Each row of a before or after table is a point. The points were changed in one or more steps. Then noise was added and the rows were shuffled. The steps act on columns, c1 being the first. Name the steps. A step turns or swaps two columns, mirrors them in a line or flattens them onto one, adds a multiple of one to another, or multiplies or shifts one. Angles are multiples of 10 degrees, from the lower column toward the higher: turns from -170 to 170, lines from 10 to 170 but not 90. Use the fewest steps. Two steps may share a column if one is a turn and the other turns, adds or multiplies; they go together, in the order done. Otherwise the lowest column goes first.

Before (11 x 3)
[[  7 -10  26]
 [-27  -4 -10]
 [-32  -4   6]
 [ -4   2   3]
 [-19  -3  -2]
 [ 17 -14   9]
 [  6  -7   4]
 [ 11   9   1]
 [-12  -6   0]
 [ 20 -11  35]
 [ 12 -10  -2]]
After (11 x 3)
[[-12   1  -3]
 [-96   7  -1]
 [-81  -5  10]
 [ 21  26  -9]
 [ 33  -5  -8]
 [ 18   7   3]
 [ 51  16   5]
 [ 60  34 -14]
 [-58   1   4]
 [-36   3   5]
 [ 36   5   9]]
Steps: multiply c1 by 3; turn c2 and c3 by -130 degrees

Before (11 x 8)
[[  8  17 -25  13 -19 -26  31   0]
 [ 10  36 -36 -10  18 -43 -22   5]
 [ -4  50  20  25  17  53  -4   7]
 [-22  35 -24  22   0   1 -15  -2]
 [ -7 -38  26 -13  30  12   1  21]
 [  0  45  -6  28  40  46   4 -15]
 [ 14 -37  19 -34   7  33   8  11]
 [ 22  38  33  42  11  54   2   8]
 [  6   6 -46  22   9  -7   2  24]
 [ 21  26 -34  -5 -20   1 -43 -20]
 [  7 -10 -25  23   1 -20 -24 -26]]
After (11 x 8)
[[ 14 -36 -35  34  11  33 -10  40]
 [  7 -10 -41 -34 -24 -19  -6  -9]
 [ 20  37  89 -32   4  52 -11  27]
 [ 23  28   4  -7 -45   3  11  21]
 [  7   8 -37  -7   2  -6  -9 -39]
 [  9  18   1 -11  28 -26  23 -31]
 [ -4  51  96 -19   0  53 -19  38]
 [ -6 -34 -31  22   5  15 -31  -3]
 [  2  47  64 -34  11  46 -40  46]
 [ 10  37  14  11 -18 -43 -19 -41]
 [-25  35  28 -18 -14   1  -4  -9]]
Steps: add 1.5 times c2 to c3; turn c4 and c8 by -150 degrees; add 1 times c6 to c8; turn c5 and c7 by -80 degrees

Before (11 x 12)
[[ 59 -32 -12  62 -38  -4  55  16   0  59 -53 -24]
 [  2  33  44 -13  -6  67  18 -40  95 -29  38  24]
 [ -3  -3 -31  -2  32  34 -13  26   6  43 -17  18]
 [ 17  45  -8 -18 -33   1  -3 -62  58  -8  24 -10]
 [-51   8 -16   3  54  39 -14 -48  -9 -44  -3  59]
 [ 36  46  20   5 -42 -22  43  20  70 -11 -26 -10]
 [-52 -17 -44  27  31  40   2  17  -3 -14  49  29]
 [-15  66  52 -54 -12  37  35 -48  50 -23  77  67]
 [ 33   1  47  28  -5 -25  34   8  26  36 -20 -60]
 [ 12 -17  31  20 -67 -34   5   3  63  44 -28  -5]
 [-25 -70 -42 -26  26  32  21  19 -11  -3  -7  11]]
After (11 x 12)
[[ 77  -4 -11  85  51  57  74  18  51 -22 -13 -11]
 [-26  14 -69 -15  31 -14 -15 -30  61  42  12  18]
 [-24  16 -43 -11  20 -26  63 -15  70 -10  37   0]
 [ -7  52  26  22 -43  -8 -49  37 -13  -1 -24 -18]
 [ 39  -2  -4  28  44  61  40  50  96 -29   2   3]
 [-55  66 -37 -50 -12 -18   1   1   0  60  59  42]
 [ -1 -19  55  46 -18  58  -1  18  -7 -44 -50  33]
 [ 26 -25 -31   2  -9  60  39 -20  59  -7  14 -19]
 [ 51  14  28  12 -43  -1 -15  42  -3 -13 -51  41]
 [-18  -9  35  14 -30 -14  -9  39   4  40   0   8]
 [-21  27  -9 -65  45 -15  15 -19  28  38  32  -7]]
Steps: swap c1 and c11; mirror c2 and c7 in the line at 60 degrees; swap c3 and c5; mirror c4 and c12 in the line at 60 degrees; turn c6 and c8 by 70 degrees
